Every row gives one point. Before rounding, the points of a table are all equally far from one centre. They may lie mostly on one side of it. Where is the centre, to within rounding?
In the rows, 128 means zero.

Points:
[[152 109]
 [169 191]
 [144 108]
 [186 136]
 [170 191]
 [189 151]]
Centre: [144 153]

Points:
[[183 145  84  83]
 [170 168  86  80]
 [168 147  90 166]
 [173 122 113  83]
 [182 165 115  96]
 [146 129  53  88]
 [183 163  73  95]
 [182 156  72  90]]
Centre: [146 143  93 118]

Points:
[[128 104 122 119 139 138 108  90  83]
 [164 153 173 183 101 204 186  97  94]
 [209 161 164 131 144 144  75  99 149]
 [142 201 193 173 131 156  99 105 170]
 [171 124 190  73 153 127 161  95 149]
 [179  98 105 154 214 189 143  54 122]
 [130  60 153  93 134 232 147 160 173]
 [181 177 149 157 188 237 137 102  98]
 [ 88  99 170 114 203 161 131 156 182]
 [143 145 191 140 138 146 126 102  85]
 [194 186 150 177 112 120 114 159 142]
 [176 178  97 105 127 194 134 190 103]
 [134 157 168 137 158 130 155 167  86]]
Centre: [152 137 121 144 145 179 154 122 169]

Points (18 x 12):
[[135 150 113 214 128 171 148  80 187  86  91 121]
 [112  84 147 213 152 172 143 127 157 119 103  70]
 [127  88 137 190 109 202 178 173 153 133 135 124]
 [ 57 126 161 150 159 196 125 139 195 120 115  96]
 [ 50 145 132 185 136 173 142 135 173 139  81  59]
 [ 83 168 141 204  97 139 151 149 136 106 136 107]
 [133 127  90 216 104 180 193 118 196 130 118  77]
 [153 130 127 111 123 201 184 115 223  93  91  58]
 [168 118 188 169 171 151 192 174 158 147  91 111]
 [104 118 138 193 120 132 208  99 143 174  57  98]
 [151 105 124 152 148 210 217 149 222  99  78 109]
 [120 151 168 152 123 135 151 115 240 102 145 107]
 [132 168  98 208 150 192 159 155 199 127 143  95]
 [135 100 104 135 132 177  90 131 151  93 131  76]
 [143  87 120 200 138 165 182 104 141 131  38 109]
 [100 131 136 206  89 199 170 118 181 133 129 130]
 [ 96  84  81 202 108 147 211 166 156 134  97 111]
 [124  82 180 180 111 172 148 151 131 105  83 113]]
Centre: [120 134 118 138 140 149 172 133 165 122 100 110]

Points (26 x 20):
[[132 131  69 158  95 133  93 177 147  73 159 144 165 107 124 125 108  91
   39 133]
 [123 129 100 141  74 132  99 131  87  55 151 162 171  41 101  84 126  63
  106 165]
 [ 80 119  28 154  65 130 137 153 148  84 176 143 191 104 112 163 124  82
  108 213]
 [104 123 108 185 140 109 104 127  86  77 122 145 178  55 108 115 136  90
   94 222]
 [104 148 101 159  73 127 142 166 133  61 107 152 195  97 183 153 155  39
   51 181]
 [130 137 148 155  82 117  69 127  99  57 164 180 134  89 116 132 102  94
   94 151]
 [113 116  93 155  80 104 108 125 133  23 134 150 195  88 129 138  76  61
  100 211]
 [152 125  66 199  77 147 159 134 130  39 149 187 168 101 120 144 120  71
   74 159]
 [144  85 145 149 111 134 138  95 103  64 134 162 203  82 136 149 115  95
   45 168]
 [129 118 102 141  73 102 126 101 102  38 156 117 203  86 101 168 151  93
  111 200]
 [ 74 102 115 136 107 166  86 141 151  45 174 149 171  85 140 161  94 117
  109 191]
 [109 108  58 155 147 106 144  95 130  65 181 135 188  77 165 119 100  75
  123 151]
 [113 139  59 164  90 109  93 151 157  30 168 155 170  91 156 142  95  71
  111 151]
 [120 109 143 171  76 138 115 131  97  37 156 123 148  76 163 114  89  48
   88 154]
 [124 126  58 190  51 148  99 138 132 123 139 159 138 136 112  98 134 121
   94 185]
 [104 136  58 153  91  70 138 167 137  82 132 173 137  57 115 128 150  29
   73 175]
 [ 97 146  95 160  95  99 155 136 162  59 149 199 176  93 137 105  93  76
   89 234]
 [123 123  90 160  69 145 125 152 133  69 158 122 164  56 152 172 106 110
   24 139]
 [ 81 118  81 162  31 108 108 105 132  43 152 144 163  69 194 117  95  98
   88 119]
 [103  92  78 194  39 111 106 132 129  45 156 173 169  96 111  83 138  84
   97 143]
 [148 123  98 185 105 106 100 120  97  65 143 157 190  85 124 128  91  56
   77 135]
 [120 112  81 182 114  74 127 132  89  44 136 186 153 128  97 150  77  63
  118 133]
 [138  94  96 158  81  93 130 129 132  81 141 182 159  32 167 100 163  59
   77 167]
 [114 143 102 177  84 100  78 151 129  53 141 188 175  71 118 154 134  79
   66 127]
 [154 110  86 137  76 140 117 109 147  53 119 164 153  94 175 162  91  43
   84 166]
 [123 113  66 157  72 103  87  97 124  76 153 157 218  85 126 143  82 101
  118 142]]
Centre: [ 90 117  98 139  87 114 154 141 112  87 120 152 150  99 141 136 123 110
 106 158]

Points:
[[ 88 170 144 174 114 150 210 115 157 167 135 114 113 174 126 174  97 164
  142 146 189  84  63 133]
 [107 212 128 157 129 151 236 134 161 123 141  89 153  92  79 105  67 172
  157  99  94 164 123  84]
 [ 71 190  63  94 154 148 226 146  90 151 159 103 125 186 130 124  82 188
  139 150 140 156 146  95]
 [112 204  24 179 153 134 143 154 131 119 142 123 124 153 161 159 105 144
  165 144 156 149  90  97]
 [137 180 149 124 117 193 241 137 131  48 123  67 118 148 105 135  57 146
  130 156 160 138 142  83]
 [126 206  79 119 180 124 210 117 110 114 124 113 150 120  73 134  62 176
  134 165 150 180 149 100]
 [104 211 103  73 162 196 216  68 124 146 176 126 130 145  87 174  84 153
  138 135 130 151 167  73]
 [107 195  55 116 112 153 198 112 156  89 182  78 125 158 161 154  51 146
  170 106 189 152  92 111]
 [100 185  67 158 127 162 222 108 126 132 144  79 116 125  82 140 118 229
  128 118 163 133  83  79]
 [ 78 198  78 129 145 101 209 142 145 127 157 120  51 171  83  71 128 168
  125 110 133 120  93 135]
 [ 71 159  84  94 163 134 170 135 129 135 135  70 178 165  63 161 114 143
  127 139 141 158 106  63]
 [103 151  94 168 125 150 221  64 142 152 159  67  61 169 101 151 122 161
  171  94 201 108 110 156]
 [147 190  87 157 144 170 230 125 115 133 170 105 158 170 132 123  49 185
  127 116 118 125 154  64]
 [127 137  94 170 149  95 212  82  88  96 119 122 101 146 117 115 128 160
  146  83 106 132 143  86]
 [121 203  60 118 178 133 199 122 127 103 162  57 149 123 103 176  84 181
  156 142 160 149 166  96]
 [ 90 150  52 133 122 155 236 113 169 161 128  40 100  97 121 115  83 169
  150 113 114 150 119  96]
 [ 65 150 124 108 155 130 195 111 158  82 155  94 112 131  96 138 150 160
   99 127 171 120 127  47]
 [115 161  77 137 127 100 224 138 116 194 182 145 149 162  94  87 129 147
  181 130 180 127 117 117]
 [108 200 103 106  80 157 197 137 144 113 153  84 146 203  93 128  59 155
  159 159 116 185 160  77]
 [124 165  71 127 126 123 217 120 167  82 167  38  93 143  73  94 104 157
  175 124 132 134 118  66]
 [ 90 140 102 199 129 139 211 122 146 161 120 135 139 139 118 166 125 126
  117 131 178  85  98  85]
 [106 139  23 141 103 104 213  96 133 138 164  87  95 161  89 145 134 148
  157 110 119 167 134 121]
 [ 94 136  40 111 165 131 173 137 104 104 131 181 132 116 116 112 103 175
  132 157 150 137 155 104]
 [135 165  73  97 141 123 227 154 141 101 157 120 115 178  99 125 119 144
  194 131  91  92 111  64]
 [132 200  74 168 113 114 177 111 162  76  98 121 142 169  97 108  69 133
  175  90 120 168 142  91]
 [136 154 162 108 155 159 249  93  93 142 137  52 108 120  62 124  66 163
  149 107 102 151 118 105]
 [152 203  69 142 150 169 206 112 157 157 134 102  46 155 125 129 125 234
  178 124 145 160 105 108]
 [126 169  73 124  93 148 229 150 106  75 115 116 160 164 127  57 108 179
  172  82 144 141 124 121]
 [ 71 134  67 137 152 115 187 165 132  83 134  76 114 149 115 130 112 190
  160 149 180 135 106  81]]
Centre: [129 170 118 124 131 177 163 128 131 134 143 105 112 138 112 119 116 134
 149 121 143 136 127 130]

Points (27 x 24):
[[158 140  67 130 114 136 114 163 103 140 153 151  83 139 132 147 129 130
   67 156 112 109  92 161]
 [157 170  87 102 119 139 145 154  99 127 127 173 103 122 116 134 158 117
   44 164 163 155  81 137]
 [151 120  82 132  94  92  96 162 117 115 106 166 137 138 171 144 132 120
   55 136 118 113 116 128]
 [161 152  83 144  99 141 130 118  93  82 146 140 106 133 114 136 155  83
   34 138 168 119 114 170]
 [153  93 125 141 130 134  89 178 116  83 122 157 106 123 134 137 128 117
   24 153 149 112 101 119]
 [183 145 123  99 110 138 116 148  88 133 123 117 101 142 118 164 145  63
   62 119 153 111 110  76]
 [142 115  95 131 127  87 103 176  62  99 122 140 127 126 132 131 189  95
   74 139 153  98 159  82]
 [188 159 121 127 127  83  96 164  78 106 135 128  83 118 113 166 139  71
   99 162 125 112 127 128]
 [175 139  79 109 144 133 102 155  91  75 141 163 100 140  89 137 164  72
  102 160 147 111 123 107]
 [150 111 109  84 156 116 104 149 110 109  88 146 103 131 161 150 158  94
   61 137 113 101 133  77]
 [128 127  71 131 120 138 119 158 108 129 141 147 103 129 136 107 153  88
   43 151 116 136  89 129]
 [140 134 119 115 146 117 118 138  80 126 134 136 101 106 164 129 145  57
   39 130 122  84 125 130]
 [156 127  66 116 143  99  99 170 100 114 111 168 114 117 128 176 148  69
   81 119 136 112 110 106]
 [138 139 103 108 140 113 130 139 104  96 143 182 122 124 102  70 173  90
   93 174 159 108 129 115]
 [166 147  77 141 102 143 105 168  76  95 131 114 108 146  92 131 144 103
   85 179 130  67 151 115]
 [146 111 112 116 108 121 140 184 123 117 135 146  86 152 145 134 140 133
   62 127 112  84 106  65]
 [165 154  54 133 123 139 112 162  94 117 111 119  99 119 157 173 144  87
   78 100 122 119 131 114]
 [164 134  68 109 128 124 110 133 116  94 133 105  99 112 100 157 169  78
   47 156 100  95 117 117]
 [149 134  89 101 150  78 113 146  74 122 117 152 108 131 130 119 162  66
   62 163 156 109 138 119]
 [154 133 102 128 157 143 121 161  83 133 167 145  75 129 150 140 167 100
   64 159 156 136 156  84]
 [179 153  71 107 100 127 122 137  93 122 139 154 117 127 118 191 184  99
   46 137 136  98 111  95]
 [165 162  80  78 100 135 144 165  93 138 102 106 128 125 116 139 153 103
   48 167 130 139 121  94]
 [170 151 108  94 124 139  79 157  97 117 126 166 157 123 124 159 173  86
   66 144 140 109 102 119]
 [160 160  96 134  93 119 117 169 131 143  98 133 124 118 102 166 171 128
   45 152 111 113  96 139]
 [171 120 108  92 163 121 115 119  89 120 127 143 141 107 133 160 158 108
    7 150 130 103  94 136]
 [129 109  95 106 102 134 141 140  71 106 129 147 132 160 118 128 130  98
   41 190 207 124 135 116]
 [141 131 106 124 129 121  93 179  74 133 103 179  90 121 137 142 145 101
   94 142  94  87 126 132]]
Centre: [137 127 119 133 128 127 150 123  94 106 124 131 127 112 118 154 133 131
  96 146 143 115 123 115]

Points:
[[ 79 121 118 114 158 114 108  73 164 105  99 159 200 158  94 104 146 115
  166 150 152 169 221 125]
 [ 84  81 101 114 150 152 144  73 154  79 125 109 162 171  75  85 188 109
  175 175 172 218 213 132]
 [ 62  62 101 134 142 102 150  66 192  81 118  99 169 156 111  90 135  99
  192 138 140 174 217 110]
 [109  96 105 113 140 135 134  86 177  78 115 145 182 182 110 101 139 114
  194 134 169 192 212 112]
 [105 111 139 123 142  92 149  50 152  81 136 133 188 186 122  92 160 126
  191 176 158 169 222 133]
 [ 60  91 122 134 153 138 126  77 159 115 123 123 175 162 103  71 182 107
  204 168 147 185 220 103]
 [122 106 101 139 150 163 170  90 140  78 108 118 178 188 109  94 171  96
  203 126 185 187 200 116]
 [ 91  92 117 109 140 145 141  78 142 106 113 153 177 205  92 104 147 114
  180  99 173 179 199 138]
 [ 76  95 120 146 155 156 166  78 147  99  94 115 164 172 126 107 166 101
  198 135 174 201 229 114]
 [ 83 103 114 121 134 127 155  92 154  75 121 156 165 184  81  93 147 135
  188 132 178 191 220 109]
 [ 73  89 102 142 161 124 155  79 163 122 137 110 184 162 107  62 131 150
  175 121 161 183 227 117]
 [ 91  66 129 139 163 137 131  80 141  82 121 134 199 172 112  84 135 116
  165 114 174 214 213 120]
 [123 116 133 146 160 128 131  89 151  54 106 138 163 180  74  72 141  92
  203 133 177 202 208 136]
 [129 112 125 148 149 134 152  70 138  81 133 123 161 160  68 107 125 141
  185 180 188 175 218 141]
 [108  72 135 113 141 123 134  82 154  76 109 147 166 189  69  79 149 122
  205 134 172 174 195 142]
 [ 87 131 135  92 140 144 163  72 175 113 129 123 184 132  93  96 140 111
  182 144 168 178 234 106]
 [101 132 116 103 159 144 166  84 149 101 108 145 183 161 111  92 194  94
  186 133 141 152 235 117]
 [ 89  67  96 117 155 142 149  85 186  72 107  98 184 165 118 114 187 134
  192 130 158 187 201 102]
 [ 93 103 141 110 154 158 160  86 146  83 137 118 198 174 118  91 157 107
  206 150 172 190 216 121]
 [ 80 112 111 122 139 100 132  66 155  93 102 136 182 187  86 111 153 122
  211 143 170 186 218 141]
 [ 86 109 135 112 136 110 183  73 139  73 100 128 179 157  88  83 173 126
  212 158 127 168 224 125]
 [117 104 110 106 156 144 140 114 165  65 129 100 209 161  83 115 154 132
  199 110 161 190 220 135]
 [ 74 100 117 132 156 113 153  87 156 121 103 136 181 152 134 131 157 109
  188 106 198 191 231 109]
 [ 88 106 146 119 170 122 132  73 159 121 136 124 199 172 122  93 164  84
  183 161 150 185 240 118]
 [ 82  91 119 127 135 118 150  70 155  79 130 112 173 156 115 117 159 121
  231 135 170 202 224  96]
 [ 88  98 125 144 181 134 138  99 183  96  85 110 171 173 115  77 130 129
  192 128 160 194 220 128]
 [106 114 124 139 145 127 128  73 141  49 136 170 190 183 134 132 148 111
  180 155 163 187 176 131]
 [101 122 111 171 157 131 146  70 157 102 118 126 163 148 100 103 132 109
  218 160 165 208 230 145]
 [ 69 100 109 151 150 156 119  91 151 103 125 153 160 183  94  92 138 139
  195 124 176 168 198 127]
 [ 78 108 132 124 185 127 131  73 186 103 138 140 176 154 115 100 164 151
  200 156 148 211 213 117]]
Centre: [103 117 135 137 147 100 142 102 139 101 137  96 139 132 105 109 172 107
 150 124 144 180 161 138]

Points:
[[146 148 137 145 149 124 134 155  78  79 117  84  64 141 172 159 160  69
  143  66 132 144  88 128]
 [154 130 127  90 164 120 132 163 114 109 134 142  49 170 143 137 169  59
  122 100 131 149  83  74]
 [ 96 157 143 126 176 110 142 114 101 113 120 112  46 171 134 147 138  91
  111 102 112 136 118  97]
 [167 147 130 101 134 105 105 116  89  90 126 102  70 148 142 141 182  63
  147  95 137 103 111  81]
 [137 160 106 123 156 120 138 141  92 116 150 102  32 152 123 155 135  66
  157 107 122  94  93 118]
 [162 146 126 127 170 116 157  97  96 130 137  96  22 150 149 162 166  75
  149 109 134 102 114 104]
 [156 121 113 116 150 118 133 133  93  95 133  70  33 154 145 147 165  55
  150 106 134 153 105  96]
 [164 171 126 140 189 106 115 132 144  86 121 132  32 165 133 166 138  83
  121 141 123 151 131 123]
 [166 129  94 105 149  99 126 126 122 108 160 129  47 156 133 130 125  73
  160 118 123 126 124  99]
 [146 147 134 120 162 125 156 146 120 108 156 113  44 144 187 147 183  44
  109  89 160 115  96 123]
 [122 148 140 114 175 135 154  99 127 128 150 105  43 187 164 170 145  85
  130 118 121 141 101 104]
 [147 131 128 113 175 135 153 127  94  99 178 102  39 156 123 155 140  71
  115  82 142 161 140 102]
 [164 121 140 108 136 121 134 120 120 127 134 109   7 168 158 149 170  63
  130  78 124 130 140 138]
 [109 120 155 129 175 108 128 154  95 129 161 119  52 156 143 110 139  64
  102 131 145 133 117  91]
 [157 138 110 135 174 133 133 158  65 104 125 122  52 166 154 110 167  86
  167  96 122 131  90  75]
 [173 170 133 121 144 140 144 139 131 116 166 113  38 128 158 158 162  66
  160  97 169 162 103 102]
 [149 139 111 105 171 133 164 122 100 120 132 139  41 194 100 156 158  59
  120 119 122 115  85 105]
 [177 167 111 135 162 137 131 142  90  76 118 156  63 154 124 157 141  43
   98 121 123 129  78 108]
 [134 146 132 107 167 116 151 129 100 106 149 107  46 131 176 141 174  88
  135 103 101 138 121  83]
 [140 121 111 112 145 115 135 122 113 112 103 119  33 151  98 132 151  45
  127  98 158 121  92  94]
 [155 139 174 127 164 109 188 124 103 105 120  98  46 176 136 145 160  61
  127  99 119 130 118 117]
 [135 129 122 132 173 116 177 129 128 129 146 130  20 163 124 119 154  94
  105 135 111 112 110  93]
 [129 144 107 114 148 126 151 122  97 119 174 115  68 139 112 158 165  47
  148 117 129 119 102  94]
 [129 124 123 111 162 126 156 131 109 110 110 125  28 178 142  95 144  49
  147 110 155 101 115 129]
 [154 140 140 109 142 123  84 170 100 114 138 107  19 130 155 146 158  77
  128 128 118 115  94  97]
 [144 143 141 125 193 114 182 157 100 108 123 106  31 167 139 119 169  61
  136 133 158 122 104 104]
 [153 137 127 130 160 154 165 138 117  89 155  99  30 174 129 135 170  75
  153 121 152 141 126  69]
 [177 139  78 125 174 130 131 126 116 110 155 125  69 145 137 136 181  40
  141  80 135 132 118  86]]
Centre: [165 137 127 131 151 158 129 140 112 127 122 114  90 149 132 128 162 109
 115 120 146 132 117 140]

Points (29 x 24):
[[130  82 121 115 122 176 105  96 143  87  72 112 140 129 154 133 155 233
  120 102  65  34 154  56]
 [107 116 150 103 107 230 135 104 117 103  89 132  87 178 152 134 132 175
  106  82  58  47  72  78]
 [ 34  71 161 115 153 175 103  96 137 104 147 105 153 117 125 151 103 176
  172  97  81  28 135 127]
 [ 99  99 170 104 122 169  84 100 130  92 142 109 109 155 150 170 188 207
  148 122  86  38 155  81]
 [ 96 118 184 110 160 159 118 107 107 126 121 124  96 124 161 178 150 202
  108 140  66  24 150  61]
 [106  87 142 117 146 190  81 153 110  84 134 103  91 118 175 118 172 190
  111  71  70  65  91  52]
 [127  66 151  80 135 184  98 124  85  72  98 138 140 132 126 127 168 170
  157 140  54  62 155  87]
 [ 75 113 155 101 145 195 151 102  71  98 116 132 102 146 120 128 135 224
  150 145  89  44 143  93]
 [ 91 103 119 135 125 158 156 140 116  83  53 104 110 171 143 129 159 208
  132 114 110  17 158  57]
 [ 78 112 188  92 170 157 146 150 111  69 107 139 135 146 157 143 171 160
  114 113  20  74 131  86]
 [ 64  79 112  90 140 195 123 141 141  80 141 138 133 151 166 149 148 186
  153 128  85  37 166  86]
 [ 69  36 165 153 150 170 120 112  93  47 105 154 132 171 136 190 158 174
   95 143 100  93 156  33]
 [147  95 149 100 134 192 151  64 107  82 129 113 109 195 130 125 155 189
  168 140  80  28  95  76]
 [128 113 158  79 128 195  89 124  93  63 124  86  83 146 129 140 154 196
  122 111  62  54  84  63]
 [ 79 119 164  91 149 182 154 146  67 100  87 127 116 120 164 174 147 213
   98 140 105  69 128 127]
 [103  40 177 144 143 183  74 118 109 102 107 130 107 150 129 121 148 220
  140 151  81  84 140  47]
 [ 81  78 160  83 138 163 146 159 149  90  94 120 134 132 107 208 167 184
  124 111 102  65 146 135]
 [134  92 116 124 121 178 163 163 163  75 141 174 128 195  89 135 131 210
  103 144  86  92 163  89]
 [122  63 139  77 151 197 134 124  88  67  85 110 130 188 141 148 190 193
  132 113  93  74 149 107]
 [123 120 114 118 137 167 103 130  89 114  71 114 101 159 139 159 134 240
  107 151  63  84 145  97]
 [148  89 165 122 103 114 111 123 120 119  93 158 120 165 173 122 133 209
   95 140  66  23 129 109]
 [106  82 146 141 187 172 130 114  56  94  93 113  73 177 140 114 165 181
   91  96  84  56 129  36]
 [ 90  99 117 131 105 111 137 118  81 108  66 118 116 175 164 161 158 213
  128 118 128  23 134  70]
 [103  95 113  83 132 212 116 113  90 107 100 126 113 151  85 117 108 224
   81 160  73 114 135  65]
 [ 82  71 114 113 132 168 120  94 177  98 104 121 130 177  99 135 128 158
  206 152  68  89 109 118]
 [ 85  58 113 139 170 214 125 118 107 114  80  73 113 102 172 163 173 162
  131 119 133  44 133  58]
 [ 61  32 129 103 152 165 137 144 106 138 131  68 160 136 129 116 121 192
   97 107 105  17 110  42]
 [ 75  79 160 145 146 197 145 150 128 136 138 123 106 142 123 154 154 202
  114 115  73  15 117  94]
 [ 85 103 117  85 116 230 136  53  85 114 137  85 124 142 151 153 144 212
  116 142  89  69 105 111]]
Centre: [121 108 149 141 132 149 136 104 125  96 127  98 150 144 136 133 104 137
 103 110 125 105 123  83]

Points (30 x 24):
[[118 125 175 156 122 182  93 102 122 156  46 147  72 103 183 146 140 116
  181  67 165  78 146 164]
 [131 108 150 108  75 157 107 130 129 141  74 133  69  94 196 173 108 146
  153  52 126 107 195 131]
 [ 87 107 161 152  90 135 114 104  98 158   7 119 137 122 175 135 147 104
  167  61 151  96 226 140]
 [128  81 202 148  85 135 102 136 147 137  40  99 102 115 164 128 151 141
  200 137 197  81 194 152]
 [132  64 191 113  99 154  97 114 108 146  65 121 119 111 195 173 155 139
  196 127 134  96 194  96]
 [114  82 168 165  88 177 101 148 126 157  71 145  83 103 212 128 154 115
  180 115 156  88 158 123]
 [118  56 169 109  83 145  97 100 173 120  98  70  88 129 162 131 147 119
  150 110 177  89 196 150]
 [ 99  80 191  45  91 133 102  88 161 173  33 165 130  72 159 119 158 135
  163 117 129 103 199 103]
 [132  94 171  97  51 152 100  85 136 140  41 118  97 112 181 126 153 129
  193  89 152  44 159 149]
 [111 121 127  90  59 189  92 122 125 166  35  83 100 150 152 130 172 128
  155 102 148  66 197 131]
 [ 82 138 164 144  74 144  78 129  75 143  55 109  90 125 196 130 113  91
  131  84 152  77 167 184]
 [123 134 135 173 118 161  59 105 151 163  93 119 104 110 179 121 181 125
  139  53  94  83 186 169]
 [108 140 160 105  81 155  89 151 134 149  44 100 100 124 152 163 111  79
  196  94 160  52 191 158]
 [114  89 154 114  79 127  79  97 147 142  69  76  85 104 167 131 155 145
  173 111 192  57 183 140]
 [104  99 171 163  79 142 118  95 112 149  76 104  80 125 190 177 138 136
  175  95 142  97 138 112]
 [ 68  67 156 119  40 140 126 130 109 171  53 149 110 140 187 145 120 130
  154  86 165  63 175 136]
 [ 97  95 177 138  48 156 112 127  97 144  96  73 108 119 183 146 157  96
  194 107 176 106 156 153]
 [ 98  73 165 135  74 178 126  77 132 199  69 108  87 111 171 146 143 127
  159  91 175  90 173 152]
 [ 63 135 166 131  83 183 105  94 110 109  56  86 139  97 169 129 144 150
  160 111 147  60 206 172]
 [ 97 135 166 114  85 130 104 106 136 132  66 111  89 132 235 132 138 121
  157  59 120  71 195 163]
 [134 127 187  55  89 195 134 117 127 108  56 144 107  79 164 168 142 100
  172  88 130 115 136 123]
 [124  89 160 141  91 153  90 100 125 162  59  90  62 105 186 142 154 142
  176 134 129  70 187 134]
 [ 68 143 155 160  90 157 100 108 104 163  98  90  96 106 165 133 119 113
  207 115 160  84 195 136]
 [116 103 172 144  57 166 117 100 146 127  36 113 106 121 174 149 143 123
  147  60 186  88 168 129]
 [137 113 214 125  88 163  63 139 126 158  87 152  88 109 203 159 120 145
  149 108 152  80 204 132]
 [113  71 181 133 106 161  96  83 133 182  89 151  75 112 194 160  99 120
  135 128 109 111 156 123]
 [129  98 171  94  69 145  87 101 163 153  43 126  91 132 146  93 118  97
  178  47 157  87 214 141]
 [ 93 112 168 119  39 144 110  85 110 160  56  94 123 106 199 165 166 153
  117  93 149  86 166 140]
 [157  93 204  90  73 182 100 132 111 121  71 135  83 124 140 148 122 121
  200  91 166  61 168 139]
 [103 114 161 127  53 138  88  84 153 171  62 123  79 102 164 129 126 187
  150  91 157  62 201 182]]
Centre: [117 122 158 105 113 123 115 131 125 150  85 145 138 128 133 118 146 134
 149 113 132 117 161 165]
